Rows are points. Each table stands for the endless flat space through its points: a line for two points, a plane for three, and so on. The two share one point or none. Which?

First:
0.301	-0.020	0.090
0.165	0.168	-0.090
Second:
0.308	0.088	-0.116
0.273	0.087	-0.085
They share: no point

First:
-0.025	0.192	0.274	-0.010	0.286	0.150
0.015	0.150	0.225	0.021	0.244	0.163
-0.181	0.174	0.255	-0.217	0.268	0.197
Second:
-0.031	0.027	0.165	-0.100	0.319	0.143
-0.012	0.049	0.163	-0.064	0.275	0.159
They share: 0.026	0.093	0.159	0.008	0.187	0.191

First (4 x 9):
0.049	0.051	0.218	0.135	-0.003	-0.150	-0.092	0.149	-0.261
0.071	-0.002	0.175	0.012	-0.005	-0.179	0.064	0.212	-0.225
0.037	0.092	0.263	0.118	-0.033	-0.151	-0.040	0.108	-0.320
0.042	-0.202	-0.070	-0.097	0.167	0.077	-0.076	0.200	-0.105
Second, 3 rows:
0.041	0.027	0.046	-0.005	0.182	0.067	-0.025	0.070	-0.245
0.053	0.039	0.052	0.019	0.198	0.077	-0.022	0.077	-0.200
0.010	-0.038	0.042	-0.079	0.101	0.005	-0.026	0.084	-0.352
They share: 0.044	-0.072	0.082	-0.035	0.067	-0.039	-0.004	0.168	-0.206

First, 4 rows:
0.045	0.020	0.224	-0.205	-0.038	-0.033	-0.108	-0.201	-0.030	0.323	0.016	0.138
-0.080	0.055	0.137	-0.070	0.043	-0.104	-0.106	-0.258	0.095	0.239	0.032	0.127
-0.124	0.179	0.124	-0.062	0.025	-0.038	-0.008	-0.162	0.207	0.101	-0.048	0.138
-0.112	0.251	0.199	-0.194	-0.245	0.220	-0.002	0.108	0.261	-0.061	-0.216	0.219
Second (2 x 12):
-0.129	0.198	0.082	-0.154	-0.121	-0.015	-0.077	-0.003	0.136	0.131	-0.088	0.126
-0.039	0.198	0.226	-0.199	-0.121	0.108	-0.017	-0.042	0.127	0.122	-0.121	0.258
They share: no point

First (5 x 14):
-0.003	-0.326	0.018	-0.027	-0.294	-0.075	0.020	-0.165	-0.181	0.013	-0.248	-0.305	0.182	0.300
0.331	-0.019	0.038	0.409	0.018	-0.286	0.003	-0.041	-0.026	0.163	-0.089	-0.023	0.188	0.140
-0.061	-0.191	-0.041	0.127	-0.223	-0.018	-0.046	-0.148	-0.309	0.093	-0.094	-0.202	0.004	0.106
0.189	-0.260	0.208	0.021	-0.303	-0.308	0.034	-0.078	-0.136	-0.012	-0.181	-0.329	0.325	0.285
-0.016	-0.183	-0.278	0.240	0.025	0.142	0.000	-0.258	-0.077	0.134	-0.288	-0.038	0.037	0.259
Second:
0.228	-0.231	0.011	0.184	-0.089	-0.003	-0.040	-0.262	-0.188	0.084	-0.013	-0.134	0.263	0.340
0.153	-0.157	-0.033	0.247	-0.193	-0.203	-0.052	-0.180	-0.182	0.116	-0.052	-0.199	0.217	0.206
-0.095	-0.143	0.029	0.211	-0.187	-0.319	-0.041	-0.046	-0.261	0.017	-0.253	-0.310	0.193	0.123
0.161	-0.321	0.139	0.039	0.067	0.205	0.018	-0.240	-0.212	-0.034	-0.150	-0.101	0.265	0.448
They share: 0.125	-0.171	0.025	0.177	-0.152	-0.155	0.000	-0.117	-0.146	0.080	-0.153	-0.176	0.163	0.199

First, 2 rows:
0.094	0.194	0.000	0.072	-0.057	-0.102	0.216	0.213	-0.155	-0.012	0.022	-0.073	-0.004	0.069	0.071	-0.223	0.238	0.003	0.248	0.184
0.244	0.194	0.123	0.048	-0.201	-0.099	0.126	0.135	-0.176	-0.141	-0.011	0.041	-0.136	-0.036	0.032	-0.190	0.142	-0.144	0.182	0.040
Second (3 x 20):
0.158	0.236	0.137	0.182	-0.127	-0.147	0.101	0.208	-0.169	-0.130	0.046	0.077	-0.069	-0.003	0.078	-0.197	0.172	-0.092	0.227	0.157
0.316	0.168	0.108	-0.042	-0.116	0.001	0.100	0.138	-0.079	-0.164	-0.064	-0.080	-0.071	-0.061	0.008	-0.120	0.233	-0.036	0.195	0.020
0.262	0.134	0.090	-0.007	-0.170	-0.030	0.194	0.138	-0.111	-0.027	0.028	0.020	0.012	0.043	0.155	-0.218	0.302	-0.134	0.186	-0.003
They share: no point

First, 4 rows:
-0.206	-0.222	0.143	0.079	-0.146	0.053	0.217	-0.205	-0.072	0.134	0.118	-0.034	-0.181	0.177	-0.002	-0.028	0.185	0.033	0.050	0.078	-0.142	-0.118	-0.042	0.077
-0.302	-0.325	0.078	0.136	-0.076	0.200	0.116	-0.160	-0.068	0.104	0.009	-0.033	-0.048	0.239	-0.120	-0.139	0.117	-0.011	-0.046	0.054	-0.123	-0.082	-0.096	-0.033
-0.130	-0.125	0.050	0.283	0.028	0.186	0.251	-0.281	-0.018	-0.125	0.271	-0.018	-0.117	0.187	-0.045	-0.199	0.040	-0.026	0.025	0.064	-0.402	-0.237	0.152	-0.026
-0.250	-0.271	0.012	0.079	-0.168	0.176	0.099	-0.157	0.030	0.121	0.025	0.074	-0.145	0.179	-0.171	-0.061	0.162	0.076	-0.041	0.076	-0.118	-0.055	-0.088	-0.104
Second, 4 rows:
-0.192	-0.197	0.058	0.098	-0.165	0.146	0.178	-0.174	0.052	-0.005	0.100	0.116	-0.186	0.123	-0.214	-0.026	0.160	0.120	0.010	0.018	-0.206	-0.138	-0.093	-0.137
-0.185	0.026	-0.079	0.220	-0.055	0.192	0.248	-0.136	-0.020	0.175	0.033	0.158	-0.095	0.086	-0.088	-0.203	0.013	0.186	-0.165	0.070	-0.287	0.060	0.041	-0.017
-0.142	-0.283	-0.014	0.002	-0.184	0.140	0.122	-0.239	0.111	0.067	0.161	-0.003	-0.273	0.147	-0.046	0.056	0.235	0.020	0.132	0.114	-0.202	-0.195	0.062	-0.059
-0.172	-0.105	-0.048	-0.010	-0.042	0.268	0.310	-0.069	0.069	0.051	-0.067	0.059	-0.137	-0.055	-0.130	0.050	0.115	0.200	0.106	-0.134	-0.364	-0.169	-0.088	-0.063
They share: -0.174	-0.185	0.010	0.106	-0.160	0.140	0.158	-0.202	0.054	0.060	0.127	0.089	-0.202	0.145	-0.130	-0.049	0.157	0.089	0.000	0.086	-0.205	-0.106	-0.002	-0.087

First, 3 rows:
0.042	-0.164	-0.008	0.125	0.332	-0.054	0.148	-0.122	0.155	0.168	0.067	0.069	0.191	0.163	0.057	-0.138	0.137	-0.227	0.167	0.000	0.010	-0.140	-0.226	0.169
-0.113	-0.059	0.132	0.025	0.272	0.001	0.003	0.093	0.235	0.023	0.117	-0.071	0.211	-0.067	-0.143	-0.118	0.112	0.008	-0.078	-0.225	-0.095	-0.220	-0.191	0.274
0.040	-0.156	0.001	0.166	0.285	-0.094	0.169	-0.155	0.159	0.192	0.076	0.036	0.143	0.203	0.006	-0.160	0.115	-0.220	0.134	0.012	-0.017	-0.099	-0.214	0.127
Second:
-0.094	0.023	0.134	0.195	0.042	-0.134	0.093	0.062	0.304	0.061	0.239	0.155	0.032	0.099	-0.299	-0.138	-0.029	0.014	-0.007	-0.165	-0.118	-0.042	-0.109	0.160
0.112	-0.214	0.263	0.379	0.313	0.131	0.295	-0.105	0.232	0.268	0.257	-0.191	0.144	0.193	-0.209	-0.350	-0.012	-0.252	0.076	-0.064	-0.105	-0.358	-0.139	-0.016
-0.128	-0.112	0.046	0.281	0.146	-0.151	0.053	-0.095	0.169	0.082	0.158	-0.030	0.125	0.058	-0.431	-0.228	-0.210	-0.160	0.000	-0.107	0.078	-0.112	-0.011	0.162
-0.030	-0.016	0.155	0.128	0.140	-0.108	0.239	-0.002	0.337	0.175	0.197	0.048	-0.053	0.242	-0.080	-0.181	0.191	0.031	-0.042	-0.116	-0.308	-0.008	-0.241	0.063
They share: no point
